Every row gives one point. Each copy is the shape, with its points in the same order, stretched, turned, moved and blurred by noise. Some copies are also mirrored. Which?

Shape (7 x 2):
[[ 0.39 -1.83]
 [-0.69 -0.76]
 [ 0.32 -1.54]
 [ 2.54  2.40]
 [-2.20 -0.90]
 [ 1.15 -1.20]
 [-1.70  0.20]]
Copy 1, 7 rows:
[[ 0.77 -1.17]
 [ 0.36  0.31]
 [ 0.37 -0.67]
 [-4.40 -1.14]
 [ 1.20  2.00]
 [-0.18 -1.47]
 [ 0.00  1.88]]
Copy 1 is: mirrored
Copy 2 (7 x 2):
[[ 1.09 -2.53]
 [-0.50 -2.22]
 [ 0.81 -2.33]
 [ 0.45  3.35]
 [-1.66 -3.59]
 [ 1.38 -1.36]
 [-1.98 -1.89]]
Copy 2 is: only turned

Shape:
[[ 2.29  0.20]
 [-1.49 -2.49]
 [-2.08 -0.51]
 [-0.74  1.54]
 [-0.32  0.16]]
Copy 1, 5 rows:
[[ 1.04  2.68]
 [ 2.29 -3.74]
 [-0.07 -2.92]
 [-1.70  0.34]
 [-0.02 -0.30]]
Copy 1 is: only turned
Copy 2 (5 x 2):
[[ 0.37 -1.30]
 [ 0.05  3.06]
 [-1.59  2.69]
 [-2.38  0.87]
 [-1.11  0.75]]
Copy 2 is: mirrored
Copy 3:
[[-0.34  2.67]
 [ 3.45 -0.32]
 [ 1.71 -1.74]
 [-0.93 -0.82]
 [ 0.51  0.12]]
Copy 3 is: only turned

Shape:
[[-0.59 -0.14 -0.20]
 [ 3.47 -0.03  1.71]
 [-0.20  2.59 -1.77]
 [-1.32  2.93  0.95]
 [ 2.15 -0.53  1.25]
 [-1.30 -0.77  0.91]
 [-1.26 -0.77 -0.46]]
Copy 1:
[[ 0.93  0.15 -0.74]
 [ 0.13  2.26  2.28]
 [-1.29  0.78 -1.89]
 [-1.64 -1.72 -0.62]
 [ 0.72  1.72  1.43]
 [ 1.25 -0.82 -0.34]
 [ 1.39 -0.06 -1.14]]
Copy 1 is: only turned
Copy 2:
[[ 0.03  0.19 -1.01]
 [ 1.59 -5.58 -0.97]
 [ 2.97  1.53 -0.06]
 [ 1.41  1.94 -3.69]
 [ 0.55 -3.29 -1.65]
 [-1.13  0.28 -2.72]
 [-0.18  1.03 -0.90]]
Copy 2 is: mirrored
Copy 3:
[[ 0.33  0.12 -0.28]
 [-3.30 -2.97 -2.58]
 [-1.25  3.25 -0.94]
 [-2.60  2.05  1.81]
 [-1.82 -2.49 -1.74]
 [ 0.73 -0.77  1.08]
 [ 1.53  0.03  0.30]]
Copy 3 is: mirrored

Shape (10 x 4):
[[ 1.02  0.53 -1.64  0.70]
 [-0.75  2.96 -1.23 -1.47]
 [ 1.07  1.99  0.36 -0.18]
 [ 0.61  1.60  0.50 -0.81]
 [ 0.04  1.15 -0.38  1.60]
 [ 0.38 -3.22  0.51  2.57]
 [ 0.19 -0.78 -0.77  1.38]
 [-1.74  1.95  0.66 -0.97]
 [ 0.85  2.59 -0.22 -0.94]
 [ 0.19 -5.09 -0.09  1.19]]
Copy 1:
[[-0.51 -0.47 -2.37  1.37]
 [ 0.27  2.91 -1.52 -0.91]
 [ 1.57  1.18 -1.89  0.72]
 [ 1.52  1.47 -0.88  0.62]
 [ 0.58 -1.22 -2.95 -0.47]
 [ 0.08 -4.80 -0.15  1.33]
 [-0.33 -2.12 -1.34  0.53]
 [ 1.41  1.37 -0.25 -1.98]
 [ 1.10  2.26 -1.88  0.58]
 [-1.29 -4.47  2.49  2.44]]
Copy 1 is: mirrored
Copy 2 (10 x 4):
[[ 1.88 -0.04 -1.59 -1.10]
 [ 1.56  2.65 -0.35 -0.15]
 [ 2.15 -0.07 -0.50  0.46]
 [ 1.55  0.08 -0.38  0.82]
 [ 1.50 -0.20  0.19 -1.70]
 [-1.39 -3.20 -1.83 -1.56]
 [-0.13 -0.87 -1.20 -1.72]
 [ 0.41  1.72  0.56  0.36]
 [ 2.71  0.47 -0.63  0.67]
 [-2.49 -3.07 -3.54 -0.95]]
Copy 2 is: mirrored
Copy 3:
[[ 0.85  0.49  1.38 -0.44]
 [-2.33  2.56 -0.39 -1.84]
 [ 0.54  1.51 -1.73 -0.64]
 [-0.20  1.17 -1.36 -0.30]
 [ 0.89  2.60  0.50  0.53]
 [ 2.81 -1.48  1.33  4.35]
 [ 1.09  0.21  1.43  1.53]
 [-2.13  2.93 -1.11  0.64]
 [-0.32  1.80 -1.35 -1.61]
 [ 1.51 -4.09  2.18  4.26]]
Copy 3 is: mirrored
Copy 4 (10 x 4):
[[ 0.33 -2.16  1.05 -1.31]
 [-1.83 -0.26  0.12 -3.94]
 [-2.32 -0.39  2.17 -0.90]
 [-1.97 -0.31  1.64 -0.90]
 [-1.51 -2.40  1.01 -0.30]
 [ 1.38 -1.75  0.45  3.81]
 [ 0.66 -1.94  0.33  0.56]
 [-2.68  0.51 -0.36 -1.28]
 [-2.02 -0.63  1.64 -2.49]
 [ 3.12  0.30  0.32  4.29]]
Copy 4 is: mirrored

Shape (8 x 4):
[[ 0.12  1.06 -0.78 -1.73]
 [ 1.34 -0.72 -1.26 -4.25]
 [ 0.32 -0.87  1.24  0.91]
 [-1.60  1.86  0.14 -0.26]
 [ 0.78 -2.91  1.08 -0.47]
 [-1.63 -1.15  0.94 -1.39]
 [ 1.70  2.48  1.56  0.52]
 [-0.88  1.25  2.35 -2.21]]
Copy 1 (8 x 4):
[[ 1.67  1.71 -0.59  0.45]
 [ 5.46  1.20  0.96 -0.22]
 [-0.21 -0.65  0.87  0.69]
 [-1.27  1.91 -1.82  0.28]
 [ 2.24 -1.74  2.10  0.07]
 [ 0.80 -0.02 -0.11 -0.99]
 [-1.11  2.15  0.49  1.56]
 [ 0.01  2.32 -0.12 -0.96]]
Copy 1 is: only turned
Copy 2, 8 rows:
[[-0.06 -2.51  0.69 -2.16]
 [ 0.52 -2.40 -0.33 -5.17]
 [ 0.10  1.53 -1.56  1.06]
 [ 0.25 -2.54  0.29  0.42]
 [ 1.08  2.51 -2.94 -0.39]
 [ 2.04 -0.50 -2.50 -0.15]
 [-3.00 -1.51  0.25  0.21]
 [-0.31 -2.90 -2.51 -0.50]]
Copy 2 is: mirrored
Copy 3, 8 rows:
[[ 0.99 -1.38  1.16  0.56]
 [ 4.40 -2.44  2.50 -1.41]
 [-0.65 -0.23 -0.48 -0.73]
 [-1.01 -0.61 -1.48  1.92]
 [ 2.30 -0.01 -0.20 -2.24]
 [ 2.46 -0.34 -2.70 -0.37]
 [-4.06 -2.26  1.84  0.62]
 [-0.06 -2.66 -2.00  0.31]]
Copy 3 is: mirrored

Shape:
[[ 2.78  1.68 -0.72 -1.13 -2.99 -1.16]
 [-0.33  1.36  1.01  2.22  0.89 -0.99]
 [-1.18  0.88  1.88  2.94 -2.30  0.80]
 [ 0.33 -2.10  1.09  1.77 -2.29  1.20]
 [ 2.47 -3.17 -1.35 -0.51  0.08 -2.20]
 [ 1.78 -0.92 -0.82 -0.24  1.86  3.22]
 [-2.74  2.11 -0.30 -0.41  2.19 -2.02]
 [-0.65 -1.45  3.48  1.01 -1.35  0.73]
 [ 0.33 -0.16 -1.40 -1.49 -0.50  3.47]
 [ 1.19 -1.01  0.99  2.78 -1.33  0.94]
 [-3.10 -2.51  1.01  1.00  1.49 -0.27]]
Copy 1:
[[-0.46 -0.12 -3.02  0.56 -2.89  0.89]
 [ 1.85 -0.10 -1.12 -0.73  1.51 -0.56]
 [ 2.36  0.56 -0.81  0.81 -0.08  1.97]
 [ 1.00 -1.78 -0.68  1.32 -0.91  2.81]
 [-0.91 -3.40 -2.59  1.84 -0.04  1.02]
 [ 1.65 -3.00  1.96 -2.59 -1.04 -1.68]
 [-0.99  1.95  0.36 -0.66  1.38 -1.89]
 [ 1.14 -1.23 -0.32 -1.67 -0.26  3.52]
 [-0.30 -0.55  2.10 -1.20 -2.73 -0.67]
 [ 2.41 -1.78 -1.02  0.62  0.17  1.62]
 [-0.49 -0.95  1.22  0.52  2.06  1.16]]
Copy 1 is: mirrored
Copy 2 (11 x 6):
[[-2.65  1.55 -1.93  0.57 -1.67 -0.96]
 [-0.40  0.53  1.05  1.46  1.71 -0.03]
 [ 0.73  0.97  1.17  3.06  0.80  2.66]
 [ 2.14  0.56 -0.44  3.14 -0.96  0.32]
 [ 0.13 -0.22 -3.26  0.64 -0.87 -4.13]
 [ 0.85 -2.89  0.07  1.60 -1.61 -3.66]
 [-0.79 -0.12  0.26 -1.37  2.06  2.14]
 [ 2.73  1.88  1.26  1.73  0.05  2.00]
 [ 0.72 -2.03 -0.80  0.87 -2.12 -0.37]
 [ 1.09  0.24 -0.04  3.54 -0.14 -0.85]
 [ 3.23 -0.37  0.14  0.74  1.38  1.48]]
Copy 2 is: mirrored
Copy 3:
[[ 1.53 -2.29 -2.11  0.34  3.13  0.13]
 [-0.62  0.95  2.92  1.23  0.78  1.11]
 [-2.34 -2.65  1.39  2.23 -1.04  3.30]
 [-2.76 -3.27 -1.21 -0.26  0.68  2.45]
 [-0.08 -0.39 -1.17 -2.02  4.70 -0.82]
 [ 0.68 -1.99 -2.57 -5.02  0.47 -0.62]
 [-0.35  3.36  2.59  1.53 -1.00 -3.70]
 [-3.19 -0.72 -0.80  0.42 -0.86  3.38]
 [ 0.08 -3.65 -3.65 -3.46 -0.68 -2.42]
 [-1.44 -2.65  0.44 -0.31  1.43  3.22]
 [-3.73  0.85  1.17 -0.10 -0.98 -1.26]]
Copy 3 is: mirrored
Copy 4 (11 x 6):
[[ 2.63 -0.80  1.00 -1.63 -1.09 -0.66]
 [-0.02 -0.41  1.11  0.01  0.24  1.48]
 [-1.32 -0.38  0.58 -1.03 -2.06  0.38]
 [-0.60  0.96  1.15 -0.18 -0.89 -1.65]
 [ 1.39  1.73  1.61 -1.11  1.45 -0.75]
 [ 0.01 -0.65  0.28  1.96  3.12 -2.01]
 [ 0.49 -0.40 -1.10 -1.77  0.86  2.42]
 [-0.56  1.36  0.46  0.43 -1.31  0.48]
 [ 0.07 -0.91 -0.98  0.19  1.27 -3.30]
 [-0.97  0.41  2.01  0.49 -0.33 -1.20]
 [-1.61  1.94 -0.53 -1.03  0.83  0.83]]
Copy 4 is: mirrored
